Each row of a before or after table is a point. One or more steps were done to the points. Then noise was added and the rows were shuffled. The steps act on how far a point lies along the listed directions, d1 being the first. Write out the steps. A step turns or swaps two directions, mirrors them in a line or flattens them onto one, adds a multiple of one to another, or multiplies one. Angles are multiples of 10 degrees, from the lower direction toward the higher: turns from -170 to 170, lines from 10 to 170 but not 90. Use the fewest steps. Two steps may share a direction if one is a turn and the other turns, adds or multiplies; they go together, in the order done. Otherwise the lowest direction goes first.
(in the rows, 128 means zero)

Directions:
(1): [ 74 112 110]
(2): [150 113  75]
(3): [137  73 148]
Before, 14 rows:
[[153 133 137]
 [110 138  65]
 [105  86 136]
 [186 107 105]
 [167 182 118]
 [179  95  68]
 [115  93 154]
 [165 104 148]
 [120  40 132]
 [192 141 114]
 [121 121 100]
 [181 118 136]
 [ 86 108 102]
 [168 137 117]]
After:
[[153 139  91]
 [178 130 145]
 [ 92  95 100]
 [105  68 110]
 [110 106  88]
 [169 131 102]
 [ 79  84 130]
 [189  98  71]
 [ 97  97 130]
 [145 110 145]
 [153 101 185]
 [129  43 134]
 [104 121 118]
 [ 68 119 160]]
Steps: multiply d1 by -1; swap d2 and d3

Directions:
(1): [120 194 110 106 149 157 152 175]
(2): [143 119 180 122 103 128 203 134]
(3): [128 131  71  83  93 124 156  84]
(4): [100  70  98 112 136 107 145 185]
(5): [134  98 145  88 110 201 101 136]
(6): [128 132 101 188  66 152 130 151]
Before, 10 rows:
[[144 122 136 146 179 121  99 133]
 [136 124 113 127 104 160 150 204]
 [120 184 120 155 140 111 120 137]
 [118  62 125 125 145  57 175 111]
 [ 87  76  76  97 132  82 131 129]
 [133 104 113  79 177  36 192 100]
 [127 163 161 176 138 143 119 168]
 [145  72 167  95 102 157 142 124]
 [143 174 130 215 163 120  93 170]
 [125 128 136 190 123 149 113  90]]
After:
[[122 132 101 165 112 132 131  63]
 [145 120  97 106 162 114 119  98]
 [141 171  32 112 124  99 147  93]
 [137 128  99 101  91 168 153 179]
 [112  45 154 144 151  75 157 143]
 [150  85 181 107 105 162 135 116]
 [126 164  83  99 107 126 162 103]
 [113 176  91 134 135 103 137 127]
 [126  83 177 138 204  54 154 176]
 [ 89  64 132 140 153 112  93 179]]
Steps: mirror d3 and d6 in the line at 80 degrees; turn d4 and d5 by 20 degrees

Directions:
(1): [ 85  62 127 108  87 108 166 130 152 122  82]
(2): [121 133 196 121 115  77  73 110 104 150 102]
(3): [171  98 125 132 169  75 150 167 148 182 139]
(4): [152 139 118 141  64 115 142  71 160 166 168]
Before:
[[101 115  39 154  55 207 204  82 165  89 142]
 [133  89 126 117 139 100 124 152 144 139 133]
 [125 166 140 115 124 166  93 120 106 109 151]
 [ 97 146 103 123 110 215 149 110 142  79 139]
 [125 104 136 127 125 131 155 101 149 119 120]
 [149 157 112 140 202 162 106 179  83 117 142]
 [158 151 126 135 142 140 104 134 108 152 175]
 [104 127 121 127 117 156 110 127 113  71  82]
 [107 156  71 147 213 206 132 208  93  61 125]
 [124 133  92 113 214 134 139 203 103  81 113]
 [138 130 163 128 155 120 134 171 119 135 117]
 [121 119 133 141 106 117 123 111 162 168 154]
 [194 114  76 137 157 109 196 149 161 174 175]]
After (13 x 11):
[[140 140 169 131 165 118 125 167 109 134 124]
 [102 118 182  97 178  54  77 182  82 111  62]
 [129  92  79 121 117 158 170 147 139 133 153]
 [133 125 159 127 131 126 130  95 134 127 127]
 [106 134 111 108 107 177 136 129 129  95 140]
 [151  51 107 112 109  65 210 144 174 178 120]
 [109  94 127 117 159 129 126 175  99 113  90]
 [146 114 145 118 152  99  99 146 132 150 140]
 [ 46  86 189 109 149  93  77 177  77  95  30]
 [ 64  80 136 127  11 120 151  56 146 117  73]
 [126 117 103 138 114 140 150 122 173 156 167]
 [117 157 161 131 121 136  67 115  89  86  82]
 [ 66 110 162 104  73 161 119  94 137  96  91]]
Steps: add -1 times d4 to d1; turn d1 and d2 by 110 degrees

Directions:
(1): [144 107 182 198  91 120 134  68 117 133 116 175  67 131 134 108 117 107]
(2): [142 162  77 110 120 113 202 157 110 118 126 192  89 145 132  87 159 160]
(3): [112 182 159 168 137 134 147 114 178 147 165 123 143 127  51 134 190 146]
(4): [173  97 124 113 104 106 100 160  92 106 152 127  81  72  58 170 134 150]
(5): [188 134 117 154 108 109 175 154 144 220 134  97 139 122 132 141  76 133]
Before:
[[ 68 124  98  62 155 159  75 125 124  85 104 112 146 138 146 150 128  87]
 [136 120  63  84 127 126 172 153 100  68 134 186 102 136  88 117 181 196]
 [ 86 104 121  79 164 142 103 146 150  89 123 104 162 137 124 149 156 155]
 [ 68 123 110  60 151 133 113 148 111  79 121 132 152 131 172  86 142 138]
 [174 134 117 103 166 136 131 165 181 201 143  69 183 134 172 164  76 135]
 [ 70 219 143 153 156 156 181 110 188 147 173 132 174 142  52 121 217 162]
 [146 151 174 230 105 115 175  65 154 194 124 193  96 139 116 103 137 131]
 [115 136 127 129 106 113 158 137 121 113  90 186  95 147 178 103 115 129]
 [137 135 111 128 147 117 150 188 144 175 129  96 143 104  83 167 131 163]
 [100  92 174 132 147 144  83 124 137 119 120 116 164 141 134 113 141 121]]
After (10 x 18):
[[ 87 107 121  80 166 142 102 148 151  90 123 107 161 139 125 150 157 155]
 [181 148 126 114 162 130 129 171 190 200 163  67 171 114 119 180 102 149]
 [125 106  51  71 129 131 175 148  92  67 110 189 112 159 147 100 153 180]
 [ 46 188 111 121 171 172 185  95 164 149 106 136 203 199 206  75 139 120]
 [102  98 178 137 143 140  84 126 139 117 131 115 162 134 111 118 154 127]
 [ 82 138 114  78 151 153  72 134 136  88 136 111 133 110  72 171 165 107]
 [124 118  96 111 153 124 153 181 133 176  92  99 159 132 165 143  90 140]
 [ 82 143 130  77 143 123 110 157 123  79 159 129 135 100  82 113 185 162]
 [139 140 162 218 108 121 176  61 146 194 105 196 102 156 160  87 115 120]
 [129 155 142 150  99 109 157 145 135 109 127 183  80 117  96 128 155 152]]
Steps: mirror d3 and d4 in the line at 130 degrees

Directions:
(1): [211 174 135 156 135 125  94 117 164 130 100  94 158 207 123  72 113 121
 152 143 129  86 115 145]
(2): [128 173 128 118  86 193 173 128 205 158 131  88 111 132  84 177 146 132
 151  73 141 138 147 133]
(3): [127 122 123 149 177 128 107  84 144  45  80  84 132  98 139 119 121 134
  97  42 110 159 135 144]
(4): [177  99 205 160 160 134 135 146 122 110 123 183  97 152  70 149 181  84
 116 107 135 147  98  96]
(5): [130  88 151  36 154  84 125 147 132 136 110 116  85 178 140 124 159 156
 129  93 152  89 188 150]
(6): [126 112 131  99 134 173 105  76  40 162 102 116 166 144  75 139 120 104
 161 124 157 164 137 184]
Before, 9 rows:
[[116 110 132  72 104 110 172 174 146 163 151 137  92 139 123 171 163 148
  141 129 154 114 157 121]
 [155 112 127 135 162  75 113 143 179  84 106 116  97 140 175  82 135 148
   99 106 117 108 119 119]
 [148 153 125 158 113 152 135 132 149 144 129 105 135 124 118 122 126 126
  141 144 121 132 121 144]
 [ 83 121 109 145 109 117 151 145 121 141 166 161 113  78 149 129 111 140
  111 168 130 148 122 101]
 [121 102 132  80 150 103 125 134 128 123 133 127 101 154 131 128 129 149
  132 115 128 120 151 142]
 [ 93 120  97  72 114 117 130 120 111 133 138 114 139  89 133 151 136 156
  138 103 147 147 145 141]
 [112 101 125 140 129  86 116 136 100 126 135 136 135  96 151 117 110 117
  110 146 138 136 113 115]
 [124 158 120 135  89 156 152 139 147 170 144 130 126 132 113 149 126 122
  148 156 129 125 122 136]
 [153 122 148 187 155 118 132 135 145  82 126 145 133  99 149 129 122 126
   87 132 113 144  92 102]]
After:
[[ 88  93 135 131 118  92 151 163 141 120 154 149  94  72 149 152 136 124
   95 116 136 142 123  88]
 [ 45  99 103 113 100 147 165 127  89 122 169 165 124   7 111 205 151 133
  113 100 134 205 111 102]
 [195 137 155 145 144 136 107 127 131 144 105 110 136 179 100  99 137 114
  150 146 133 111 120 157]
 [ 39  96  80  92  88 128 161 139  48 165 170 155 142  51 140 179 115 140
  136 178 145 168 132 132]
 [ 93 137  87 133 115 133 133 119 132 121 152 118 137 100 143 130  91 147
  131 143 107 145 122 132]
 [142 125 145 121 119 141 131 131  98 166 126 150 126 158  96 138 139 106
  149 160 141 129 122 147]
 [180 140  98 171 160  87  78 112 151  87  93  96 154 156 182  36  92 134
  118 151 111 104  93 142]
 [ 32  51 146 110 132 107 178 167  74 133 180 216  64  32 131 184 153 132
   86 139 141 187 135  82]
 [149  88 157 110 178  81 121 138 128  92 110 132 109 135 165 120 137 149
   91 114 132 120 140 128]]
Steps: multiply d1 by 3; swap d2 and d6; turn d4 and d5 by 120 degrees
